Each row of a before or after table is a point. One or more steps were done to the points. Then noise was added and the rows were shuffled. The steps act on how far a point lies along the listed directions, d1 being the first. Write out the steps. A step turns or swaps two directions, mirrors them in a line or flattens them onto one, adds a multiple of one to another, or multiplies one. Angles are multiples of 10 degrees, from the lower direction toward the higher: turns from -170 to 170, lines from 10 to 170 but not 90. Use the fewest steps. Two steps may share a direction if one is a turn and the other turns, adds or multiplies; they go together, in the order done. Otherwise the lowest direction goes first.

Directions:
(1): [26, -7, -58]
(2): [24, 60, 3]
(3): [54, -23, 26]
Before (12 x 3):
[[-14, 8, 55],
[-20, 48, 24],
[24, 8, -4],
[-20, 28, 16],
[1, -60, -7],
[-24, -32, 32],
[-1, -28, 57],
[-15, 55, 23],
[32, -44, 36],
[16, -19, 40],
[-23, -36, -5],
[-18, -25, 22]]
After (12 x 3):
[[-17, 11, -9],
[8, 50, -5],
[7, -35, 8],
[-32, -21, -9],
[22, -34, 14],
[8, 24, -1],
[9, 48, 3],
[-46, -44, -18],
[6, -36, 8],
[-7, -58, 5],
[-23, -29, -3],
[-6, 3, -5]]
Steps: multiply d1 by 0; mirror d2 and d3 in the line at 160 degrees

Directions:
(1): [7, 9, 45, 25, -34, -41]
(2): [13, -4, -57, 3, -26, -39]
(3): [-34, 60, -5, -25, -16, -1]
Before (9 x 6):
[[5, 2, 16, 11, 17, 24],
[-10, 44, -21, -14, -14, -29],
[37, -42, -21, 36, -4, -39],
[4, -18, 10, -17, 18, 14],
[26, -34, 40, 25, 27, 29],
[3, -4, 22, 5, 15, 17],
[4, -9, 39, 10, -2, 10],
[14, 6, 0, 0, 12, 8],
[-43, 56, 14, -24, -7, -5]]
After (9 x 6):
[[6, 1, 12, 11, 14, 20],
[5, -10, 31, 10, -6, 4],
[7, -19, 3, -15, 17, 8],
[-14, 44, 4, -15, -1, -11],
[12, 5, -1, 1, 11, 5],
[-52, 60, 54, -25, 9, 20],
[43, -44, -53, 36, -17, -62],
[32, -37, 10, 28, 14, 10],
[4, -7, 15, 7, 12, 13]]
Steps: add -0.7 times d3 to d2

Directions:
(1): [32, -30, 60, -12, 19, 13, -5, 5]
(2): [-9, -38, -8, 30, -4, -16, -13, 56]
(3): [-27, -22, 3, -30, -16, -20, -53, -22]
(4): [-42, 28, 29, 28, 41, -7, -14, -1]
(5): [33, 26, -19, -28, 35, -29, -23, 24]
(6): [0, -43, -27, 6, 46, -12, 17, -32]
Before (14 x 8):
[[-7, -31, -4, 19, -5, 1, 10, 14],
[1, -28, 12, -4, -1, 8, 2, -15],
[-15, -26, 19, 16, 40, -4, -2, -15],
[-21, -24, 9, 18, 6, 2, -2, 0],
[-20, -27, -38, 11, 45, 6, 38, -41],
[17, -43, 46, -8, 4, -5, -21, 26],
[-9, 3, 3, 13, 46, 10, 21, -9],
[-22, 14, 24, -47, 7, -4, -26, -33],
[23, -5, 21, -13, 14, -18, -28, 53],
[41, 32, 0, 2, 6, -8, 0, 46],
[2, 1, 11, -2, -13, 3, 3, 3],
[26, -30, 20, -18, 35, -12, -19, 7],
[-26, 0, 2, 4, -9, -30, -36, 31],
[15, -56, 14, 1, 35, 4, -3, -24]]
After (14 x 8):
[[-18, -33, 5, 23, -23, 9, 8, 11],
[24, -40, 43, -1, 12, -3, -8, 30],
[-3, 27, 18, -31, 26, 3, 7, -21],
[-9, 2, -10, 14, 17, -30, -13, 35],
[-3, -23, 21, 6, -17, 21, 11, -11],
[-33, 6, -5, 6, -12, 21, 15, -19],
[14, -25, 35, 5, 2, 20, -5, -2],
[-1, -10, 8, 2, -9, 4, 9, -4],
[45, -4, 20, -25, 38, -15, -23, 29],
[-27, -22, 19, 28, -12, 16, 7, 1],
[-17, 12, 14, 2, 22, 9, -4, -5],
[44, 0, 2, -25, 48, -38, -31, 57],
[-16, -7, 35, 18, 16, 7, -4, -1],
[49, 21, -20, -26, 39, -40, -33, 39]]
Steps: multiply d3 by 0; multiply d5 by 2; multiply d6 by 0

Directions:
(1): [-25, 0, 20, -53, -5, 29, 7, -59, 55]
(2): [-12, -20, 23, -35, -43, -45, -60, 36, 17]
(3): [-10, -12, -44, -41, -59, 1, 31, -14, -53]
Before (12 x 9):
[[-5, 8, -18, -2, 8, 21, 25, -28, 1],
[5, 6, -7, 4, 4, 14, 16, -13, 2],
[-2, 3, -5, -8, -7, 10, 9, -12, -8],
[0, 1, 8, 8, 3, -3, 1, 4, 0],
[2, -4, 5, 7, -4, -12, -8, 15, 2],
[3, 4, -9, 4, 5, 17, 26, -14, -8],
[-14, -10, 1, -29, -14, 4, -7, -11, 3],
[-4, 1, -2, 0, 1, 5, 2, 0, 1],
[-2, -1, 2, -12, -9, 0, -3, 3, -1],
[5, -3, -9, 5, 0, -6, 3, -1, -8],
[0, 5, -7, -1, 14, 16, 24, -19, 3],
[-1, -1, 0, -5, 3, 4, 1, -11, -8]]
After (12 x 9):
[[2, 18, -33, 14, 29, 46, 60, -48, -12],
[9, 13, -15, 16, 18, 30, 38, -26, -6],
[0, 1, -3, -3, 6, 8, 7, -15, -11],
[-3, 2, -4, 1, 3, 8, 6, -2, 0],
[0, 6, -11, -3, -2, 17, 19, -17, -12],
[0, 1, 9, 9, 3, -3, 1, 4, 1],
[-4, -5, 5, -19, -17, -7, -12, 8, 1],
[9, 12, -20, 20, 24, 39, 55, -31, -18],
[-18, -16, 4, -42, -29, -7, -20, -3, 2],
[7, -1, -9, 9, 5, -3, 6, -3, -8],
[5, 13, -19, 14, 32, 38, 54, -37, -8],
[-1, -7, 12, 1, -12, -22, -22, 24, 8]]
Steps: add 0.3 times d1 to d3; multiply d2 by 2.5

Directions:
(1): [-50, -8, -22, 10, 15, -32, 29, 60, 6, -33, -2]
(2): [-15, 32, 46, 5, 22, -12, -33, 22, 58, 29, -10]
(3): [37, -17, 6, 26, -24, 33, -44, 56, -5, -27, -1]
Before (11 x 11):
[[-4, 1, -7, 3, 4, -4, 9, -10, -15, -2, 1],
[-28, 7, 9, 11, 21, -29, 4, 9, 27, 1, -10],
[-26, 19, 9, -5, 20, -15, 5, -11, 26, 19, 1],
[-13, 2, 6, 13, 4, 4, -13, 31, 16, -1, -10],
[-34, 4, 3, 2, 12, -25, 19, 17, 13, -6, -2],
[-21, 5, 6, 9, 12, -8, -11, 43, 9, -19, 2],
[21, -5, -9, -7, -15, 9, 7, -10, -12, -7, -1],
[12, 12, 13, 7, 3, -2, -13, -1, 17, 13, -8],
[-2, 15, 20, 10, 13, -8, -11, -1, 17, 19, -2],
[-11, -1, -2, -5, -4, 2, 5, -24, -8, 6, -1],
[12, -6, -2, -6, -12, 14, 1, -5, -13, -4, 1]]
After (11 x 11):
[[31, 2, 13, -10, -14, 17, -3, -59, -13, 23, 3],
[33, -11, -4, 1, -11, 14, -3, -57, -23, 6, -1],
[8, 10, 13, 7, 3, 4, -16, -4, 0, 8, -2],
[-16, 3, 6, 0, 5, -5, 2, 26, 13, -5, -4],
[-10, 7, -7, -18, 10, -6, 19, -43, -18, 6, 7],
[5, -10, -22, 8, -5, -7, 14, 12, -15, -17, -3],
[-8, 9, 8, 0, 4, -10, 0, 27, 22, -6, -7],
[3, -2, 11, 7, -10, 14, -21, 2, 2, 3, -4],
[37, -10, -8, -1, -19, 33, -13, -30, -24, 3, 9],
[-15, -5, -18, -6, 1, -2, 23, -22, -15, 3, -4],
[12, -12, -16, 13, -7, 4, 9, -3, -27, -11, 5]]
Steps: turn d1 and d3 by -130 degrees; multiply d1 by 1.6; multiply d2 by -1

Directions:
(1): [31, 18, -12, -5, -41, 20, -32, 11, 34, -5, 43, -23, 15, -31]
(2): [19, 6, 7, 0, 31, 27, -19, 16, 42, -25, -28, 22, 39, 36]
(3): [-18, -14, 44, -30, -4, 22, 25, 43, -6, -40, -10, -14, -3, -33]
(4): [-11, -45, -7, -11, 28, -34, -60, 8, 13, -19, 5, -1, -27, -14]
(5): [-11, -28, 50, 37, -33, -1, 3, -33, 29, -9, 15, 34, -4, 1]
Before (13 x 14):
[[4, 0, -1, 4, -2, 3, 0, -4, 8, 4, 1, 1, 1, 3],
[-7, -8, -3, -7, 9, -13, -2, 8, -9, -3, -5, -6, 0, 1],
[-3, -1, 3, -2, 4, -5, 5, 1, -10, 4, -5, 3, -6, 1],
[-3, -10, 21, 15, -28, -2, 7, -16, 9, -5, 23, 5, -6, -14],
[-4, -5, 4, -4, 3, 3, 0, 5, -6, -7, 4, 0, -1, -5],
[-5, -8, 9, 12, -28, -12, -3, -20, 8, 6, 22, 0, -16, -12],
[-10, 4, 4, -8, 1, -5, 11, -6, -13, 6, -12, 0, -5, 4],
[-1, 3, -6, -4, -11, -1, -2, -2, -2, 8, 19, -12, -7, -17],
[-2, -8, 7, 8, -14, -6, -4, -16, 7, -1, 13, 4, -2, -12],
[-6, 6, -3, -2, -1, -2, 4, -5, -10, 6, -5, 0, 3, 4],
[-3, -8, -7, -1, 9, -9, -1, -8, -4, 2, 0, 5, -5, 5],
[-9, -16, 14, 14, -28, -11, 1, -18, 11, -1, 23, 7, -12, -10],
[-5, 4, -11, -4, 9, -5, 4, 9, -11, -1, -10, -2, 1, 2]]
After (13 x 14):
[[-4, -2, -18, -15, 17, -16, -6, 12, -17, 1, -7, -16, -3, -1],
[-1, 15, -30, -20, 18, -4, 4, 23, -23, 3, -13, -18, 0, -4],
[-5, 8, -4, -9, 4, 3, 9, 5, -11, 3, -10, -4, 7, 3],
[-6, -23, 34, 30, -16, -5, -7, -32, 30, -10, 7, 33, 4, 5],
[5, 7, -14, 2, 19, 1, -9, -5, 8, 8, -5, 5, 8, 17],
[-2, -3, -7, 2, 4, -4, -4, -6, -8, 2, 7, 0, -3, 1],
[-6, -11, 2, -8, 11, -2, 1, 4, -3, -10, -4, 2, -3, -1],
[-9, 8, 0, -13, 4, -3, 12, -1, -16, 6, -14, -3, -4, 4],
[1, -3, 10, 6, -6, 6, 2, -1, 12, -2, 1, 3, 2, -2],
[-9, -30, 48, 44, -18, -7, -6, -41, 44, -12, 3, 47, 1, 23],
[-3, 1, 0, -4, 7, -3, 5, 5, -12, 3, -7, 1, -6, 1],
[-16, -42, 58, 54, -33, -9, -2, -50, 49, -13, 15, 56, 0, 21],
[-8, -33, 58, 59, -36, -4, 3, -55, 45, -8, 20, 53, 1, 18]]
Steps: turn d1 and d2 by -50 degrees; turn d2 and d3 by 130 degrees; multiply d4 by 1.3; multiply d5 by 3

Directions:
(1): [-13, -6, -29, 7, 47, 4, -16, 18, -3, -5, -13, -53, -14, -15, -28, -3, 10, -11]
(2): [35, -17, -10, 14, 1, -52, -10, 23, -21, 14, -2, 27, 6, 4, -33, 16, 19, -3]
(3): [5, 33, 9, -4, -3, -12, -10, 7, -30, 17, -27, -7, 16, 13, -12, -49, -42, -7]
(4): [-18, 8, 19, 15, 21, 15, 15, 17, -60, 25, 27, 3, -4, 2, 24, 14, 12, -15]
Before (13 x 18):
[[-1, -1, 4, -8, -14, 10, 7, -8, 4, -2, 4, 13, 2, 2, 13, 5, -5, 1],
[-22, 9, 0, -10, 4, 16, -3, -4, 8, -3, 2, -20, -1, 3, 10, -14, -11, -2],
[18, 1, 6, 1, -18, -16, -4, -8, 10, 2, -4, 26, 9, 4, -2, 7, 4, 4],
[18, 3, -6, 3, -2, -16, -7, 9, 2, 3, -14, 2, 2, 4, -16, -12, -5, -3],
[5, 8, 0, -1, -6, -13, -4, 2, -10, 4, -7, 0, 10, 4, -9, -7, -8, 1],
[4, 1, 4, 9, 12, -8, 0, 4, -26, 15, -1, 2, -3, 0, -6, 3, 2, -6],
[10, 6, -1, 1, -11, -17, 4, 1, -15, 12, -3, 14, 10, 4, -4, -6, 2, 6],
[-4, 16, 27, 6, -4, 12, 24, 11, -60, 27, 28, 21, 2, 12, 32, 3, -1, -17],
[12, 1, 0, 2, 6, -18, -8, 10, -3, 0, -13, -1, 6, 5, -14, -14, -6, -9],
[1, -4, -1, 1, 2, -14, -3, 3, 2, 4, -2, 0, -1, -3, -2, 5, -3, -2],
[2, 8, -4, -4, -6, -1, -1, -2, 5, 0, -5, 1, 3, 7, -1, -12, -10, 1],
[1, 7, -1, 3, 10, -15, -6, 19, -25, 7, 6, 1, 3, 1, -7, -4, -2, -9],
[-12, 6, 10, -6, -2, 16, 3, -4, 3, -1, -10, -13, -1, -2, 4, -23, -17, 2]]
After (13 x 18):
[[7, -1, 5, -1, -7, -18, 1, 10, -13, 3, 15, 22, 4, 3, 3, 9, 5, -3],
[2, -3, 3, 1, -9, -4, 4, -3, -2, -1, 9, 9, 4, 0, 4, 16, 9, 4],
[8, -5, 12, 2, -7, -6, 5, 2, 0, 0, 7, 19, 4, 6, 9, 5, 6, -5],
[10, -1, 5, 4, -9, -1, 7, 2, 0, 3, 6, 15, -1, 3, 8, 6, 7, -2],
[-1, -5, -6, 8, 15, 2, -7, 2, 2, 0, 1, -7, -4, -8, -6, 17, 19, -4],
[-13, 5, 4, -13, -13, 7, -1, -10, 20, -6, 2, -2, 3, 6, 12, -10, -10, 4],
[-6, -7, 11, -7, -15, 15, 8, -11, 20, -9, 0, 5, -3, -3, 10, -5, -3, 9],
[11, -4, 7, 7, -1, -13, 3, 0, -17, 13, 3, 16, -1, 2, -2, 10, 5, -1],
[-6, -8, -13, -5, 9, 11, -2, 0, 7, -7, -2, -13, -6, -7, -2, 8, 4, -4],
[2, -7, -8, 5, 0, -8, 8, 1, -6, 5, 9, 7, -1, -5, -1, 16, 23, 6],
[-2, 0, -4, -4, -6, 6, 4, -5, 11, -4, 6, 4, -2, 3, 8, 4, 4, 3],
[11, -21, -11, 8, 11, -10, 7, 14, -9, 1, 19, 6, -10, -5, -6, 28, 30, -9],
[-2, -2, 3, 0, 1, -11, -1, 2, -3, 6, -1, 2, 0, -2, 4, 4, -5, -3]]
Steps: turn d1 and d3 by 130 degrees; flatten d2 and d4 onto the line at 30 degrees

Directions:
(1): [-9, -34, 30, -11, 0, 3, 1, 20, -8, -46, -34, 18, 25, -5, -8, 25, -29, -16, -26, 42]
(2): [16, 7, 4, -2, -6, 32, -27, 36, 5, 31, -18, 41, -11, 24, 52, -26, -2, 12, -7, 22]
(3): [-4, -36, -38, -11, 60, 14, -7, 13, -2, -16, 5, -34, 11, -24, 39, -21, -12, -5, 10, -6]
(4): [-25, 34, 6, -26, 19, 13, 19, 8, 28, -19, -8, -17, -17, 28, -16, -14, 3, 3, 53, 44]
(5): [-34, 14, 5, -6, -2, 2, -18, -8, 7, -6, -41, 1, 3, -14, -21, -41, -41, 47, -11, -36]
Before (8 x 20):
[[-9, -6, 4, -1, -7, -4, 0, -4, -7, -22, -21, 1, 8, 0, -13, 1, -20, -2, -6, 4],
[-8, 2, 5, -3, 3, 3, -2, 5, -2, -13, -15, 3, -3, 4, -9, -10, -10, 6, -11, 9],
[7, -1, 5, 5, -18, -7, -1, -8, -2, 18, 3, 11, -1, -3, -2, 2, 9, 6, -13, -15],
[-3, -11, -16, -4, 20, -6, 15, 2, 2, -18, 13, -18, 8, -4, -10, 5, 8, -18, 12, 8],
[17, -11, -4, 1, -5, -1, 3, 4, -1, 4, 10, 11, 5, 1, 8, 12, 7, -17, 1, 7],
[5, -5, -2, 10, -17, 6, -14, 3, -5, 13, 6, 9, 6, 0, 20, -5, 6, 1, -15, -13],
[17, -17, -6, 9, 6, 0, -11, 5, -8, 8, 8, 6, 6, -14, 23, 0, 3, -3, -14, -14],
[-12, -20, 4, -14, 14, -4, 6, 4, -2, -36, -18, -5, 22, -15, -22, 10, -18, -11, -8, 10]]
After (8 x 20):
[[-9, 11, 6, 3, -21, -13, 5, -15, -5, -12, -12, 1, 3, 4, -28, 4, -10, 0, -2, -6],
[-4, 10, -13, 4, 2, -22, 24, -19, 4, -8, 28, -24, 1, -2, -38, 13, 20, -15, 18, -10],
[-5, 12, 7, -1, -7, 2, -2, 2, -1, -2, -11, 7, -9, 9, -12, -12, -4, 9, -10, 6],
[7, -12, -3, 7, -10, 15, -19, 16, -5, 13, 0, 15, 8, 2, 35, -10, 0, 2, -18, -4],
[4, -25, 1, -2, 4, 0, -4, 4, -6, -3, -7, 4, 11, -12, 11, 1, -6, -1, -19, -3],
[20, -4, -3, 11, -6, 1, -13, 4, -6, 22, 11, 15, 0, -5, 24, -2, 9, 2, -12, -16],
[-7, 23, 12, -1, -28, -25, 17, -29, 3, -7, 5, -5, 4, -2, -60, 19, 8, -2, 3, -17],
[19, -9, -3, 2, -7, -1, 2, 5, 0, 8, 9, 13, 2, 4, 10, 11, 8, -17, 1, 8]]
Steps: mirror d1 and d3 in the line at 140 degrees; multiply d2 by 2

Directions:
(1): [-15, 14, -15, -26, -4, -4, 51, -5, -7, 6, -35, -22, 33, 25, -20, -1, 6, -22, 2, -20, -14, 22, 21, -45]
(2): [30, 38, -22, 4, 3, -45, -16, 19, -3, -3, -4, -4, -10, -26, -9, 53, 13, 9, 27, 11, -16, -6, 34, -13]
(3): [21, -19, 11, -21, 17, -4, 11, 27, -10, 19, 5, 11, 48, -40, -4, -24, -32, 32, 20, 24, -12, 35, 3, 4]
(4): [-42, -19, 29, 22, 21, 2, -10, -44, -14, -5, 1, 3, 18, -4, 1, 60, -3, 10, -8, 9, -7, 37, 11, 3]
(5): [26, -59, -8, 15, 0, -37, -16, -7, -22, 13, -29, -8, 9, -17, 4, -7, 47, 2, -10, -26, 9, 2, -21, -16]
Before (9 x 24):
[[1, -1, 8, -5, -2, -7, 4, 7, -1, 1, 1, -7, 6, -4, -1, -6, 0, 1, 5, -12, -1, 3, 7, -15],
[-11, 32, -3, -6, 10, 1, 0, 4, 5, -3, 6, 6, 9, -2, -12, 32, -17, -1, 13, 16, -13, 9, 28, 7],
[5, 4, -8, -1, -13, -2, 14, -1, 0, 2, -5, -2, 3, 18, -8, -4, 13, -16, -7, -10, -6, -1, 2, -21],
[11, 19, -24, 1, -17, -19, -7, 6, -3, -2, -10, -7, -24, 5, -2, 12, 21, 1, 10, -5, -3, -12, 4, -7],
[-15, -11, 8, 0, 16, -10, -4, -16, -9, -5, -14, -10, 16, 5, -14, 33, 17, 10, -1, -4, -4, 25, 7, -11],
[-5, 11, -2, -22, 6, 1, 26, -5, -9, 7, -10, -4, 33, -9, -17, 9, -25, 1, 21, 13, -11, 26, 20, -10],
[-2, -3, 4, -4, -17, 24, -1, 12, 8, -8, 5, -3, -12, 17, 1, -31, -13, -6, -11, -2, 14, -24, -32, 11],
[-3, 2, 6, -2, -16, 20, -5, 8, 11, -9, 7, 9, -16, 11, 2, -30, -7, -3, -7, 2, 7, -18, -20, 6],
[26, 25, -11, -13, 2, -14, 8, 31, 7, 4, 9, -2, -1, -19, -8, -16, -18, 2, 15, 22, -7, -5, 11, 1]]
After (9 x 24):
[[0, -11, 11, 10, 9, -23, -17, -7, -14, -3, -9, -2, 17, -21, -7, 53, -3, 19, 6, 10, -6, 20, 1, -1],
[-4, -15, 10, 12, 6, -19, -16, -7, -14, -5, -5, 8, 11, -21, -3, 34, 7, 19, 6, 9, -8, 19, 3, -7],
[7, -30, -9, -4, -7, 5, 0, 5, -2, 5, -14, 2, -1, 15, -3, -39, 18, -18, -14, -22, 10, -11, -20, 2],
[-21, -2, -9, 21, -18, 8, -3, -28, 12, -13, -6, -16, -50, 43, 2, -6, 30, -42, -36, -24, 21, -38, -19, -3],
[11, 17, -39, 0, -36, 2, 5, -9, 11, -10, -21, -19, -50, 43, -2, -32, 38, -48, -13, -37, 25, -61, -19, -12],
[12, 15, -5, -24, 3, 7, 11, 26, 8, -4, 4, -5, 8, 9, -10, -32, -9, 8, 9, 5, 2, 1, -5, 1],
[-30, -26, 29, -8, 12, 22, 7, -17, -14, 11, 4, 11, 37, -12, 2, 2, -32, 32, 3, 23, -10, 53, -5, 16],
[-4, -7, 14, 2, 8, 2, 5, -5, -9, 8, 9, 9, 30, -7, -6, 17, -11, 7, 2, 15, -14, 32, 9, -9],
[-6, 9, 7, 1, -8, 0, -2, -1, 7, -8, 5, -6, -10, 10, 4, -2, 4, -7, -2, -15, 5, -10, 6, -13]]
Steps: multiply d1 by 0.4; turn d2 and d5 by -170 degrees; multiply d3 by 3; turn d3 and d4 by -150 degrees
